Every row gives one point. To make a cloud, some directions were put in groups of two or more. Within a group, all points are equally far from the middle, so they leave a hole (a ring in 2 directions, a hollow ball in 3). The other directions are filled evenly. Then the cloud was stretched, turned, moved and blurred a little. Count the holes, and give their numbers of directions, smallest first.
(in the rows, 128 means zero)

Cloud (21 x 3):
[[127 125 181]
 [160  93  84]
 [127 117 125]
 [102 163 136]
 [150 142 135]
 [152  98  68]
 [122 105  83]
 [160  92  79]
 [129 150 124]
 [131 104 152]
 [124 156  93]
 [131 107 166]
 [110  97 112]
 [101  98 187]
 [156 108  88]
 [143 113 119]
 [142 157 164]
 [177 118 127]
 [103 113 101]
 [115  95 147]
 [131 120 141]]
Holes: 0

Cloud (30 x 4):
[[130  94 130 179]
 [131 157 134  84]
 [ 90 154 143 166]
 [146 173 128 159]
 [108 189 140 105]
 [158 164 146 161]
 [169 131 138 112]
 [137  98 154 176]
 [101 119 131 179]
 [123 146  96 137]
 [ 82 123 128 151]
 [ 99 176 168 111]
 [127 118 182 137]
 [127 163 101 135]
 [109 146 100 115]
 [119 107 108 166]
 [ 78 150 150 140]
 [100 136 141 179]
 [118 155  98 127]
 [128 172 108 137]
 [ 94 168 169 115]
 [154 143 141  92]
 [164 148 147 102]
 [121 124  96 149]
 [119 143 121  86]
 [117 115  99 155]
 [160  94 134 137]
 [115 112 131  97]
 [113 168 109 105]
 [100 190 144 118]]
Holes: 2 (2, 2)

Cloud, 56 rows:
[[125 154 120 168 129 164]
 [146 108 100 161 179 136]
 [124 161 139  97 152 190]
 [104 111  90 162 127 115]
 [164 135 169 154 128 114]
 [185 130  98 136 169 137]
 [126 116 124 116 155 201]
 [ 78 148 116 144 144 114]
 [104 135 100 152 100 157]
 [123  92 143 103 179 134]
 [162 101 127 105 108 174]
 [ 91 118 141 153 147  97]
 [ 88 161 103 148 118 136]
 [100 131 150 100 106 115]
 [128 115 149 112 193 156]
 [115 106 114 129 181 179]
 [118 134 147 154 112 169]
 [141 131  87  90 132 142]
 [166  90 134  92 130 132]
 [159 141 124 120 170 188]
 [ 92 149 116 154 152 103]
 [113 132 141 116 131  82]
 [160  96 114 107 102 157]
 [144 135  72 106 138 156]
 [ 95 122 101 165 136 112]
 [147 191 122 123 151 116]
 [140 162  98 170 131 142]
 [137 117 111 134 121 196]
 [ 91 121 149 164 154 126]
 [165  90 148  95 154 125]
 [117 150 119  96 124 104]
 [142 146 147 115  94  97]
 [175 144 146 149 104 119]
 [ 75 155 126 118 121 146]
 [133 169 167 126 113 153]
 [181 131  99 156 159 140]
 [115 108 101 107 133 188]
 [168  75 151 118 139 140]
 [148 137 173  93 122 104]
 [149 133 103  88 142 117]
 [148 141  71 117 140 171]
 [139 161  98 110 178 125]
 [167  78 124 118 140 116]
 [157 128  81 125 112 169]
 [ 93 129 152 160 135 155]
 [132  83 147 149 120  99]
 [107  74 119 148 127 129]
 [170  89 136 110 166 119]
 [ 99 137 178 108 119 149]
 [ 98  84 135 159 135 129]
 [118  71 129 154 150 128]
 [174  87 147 139 113 118]
 [126 114  69 141 124 152]
 [151 148 101 149  92 142]
 [141  80 133 149 122  98]
 [172 103  92 119 122 123]]
Holes: 2 (2, 4)

Cloud, 46 rows:
[[114 131 169 134  85  71]
 [125 142 123  72 114  93]
 [131 142 149 120 144 146]
 [147 111 149 172 111 104]
 [136  84 150 112 142 136]
 [129 113 150 132 166 104]
 [115 111 120 159 159 105]
 [140 111 169 107 144  96]
 [157 104 163 111 102  69]
 [138 144 120  75 126  84]
 [128 114 146  93 137  65]
 [118 125 162 119  85  56]
 [136 119 170  81  93 103]
 [153 138 113  95  98  67]
 [146 107  93 102 147 128]
 [147 140 138 124 163  76]
 [ 96 134 174 129 108  95]
 [124 104 138 130  62 121]
 [115 160 122 101 104  64]
 [150 122  83 157 146 118]
 [122  90 116 102  82 131]
 [157 110  83 139 154 115]
 [125 133 157 125  65 109]
 [124 114 149 131 146 153]
 [106  99 120 112  85 136]
 [135 105 157 115 157 101]
 [171 101 143 141 123  79]
 [103 151 130 139 148  81]
 [106 138 167 132  99  69]
 [156  93 108 113 129 149]
 [164 136 159 122 120 127]
 [ 94 124 140 146 143  95]
 [159 136 103 166 134  87]
 [155 107 167 107 106  72]
 [133 100 148 112 159  94]
 [ 89 125 167 130 116 105]
 [151 114 175 103 124  95]
 [137 166 127 146 144  76]
 [149 145 121  82 140  98]
 [117 123 176 106  73  87]
 [110 145 116  82 118  78]
 [105 110 148 143 128 148]
 [170 129  97 146 127 127]
 [137  79 147 114 139 135]
 [121 104 110 116  75 126]
 [136 127 149 113 148 149]]
Holes: 3 (2, 2, 2)
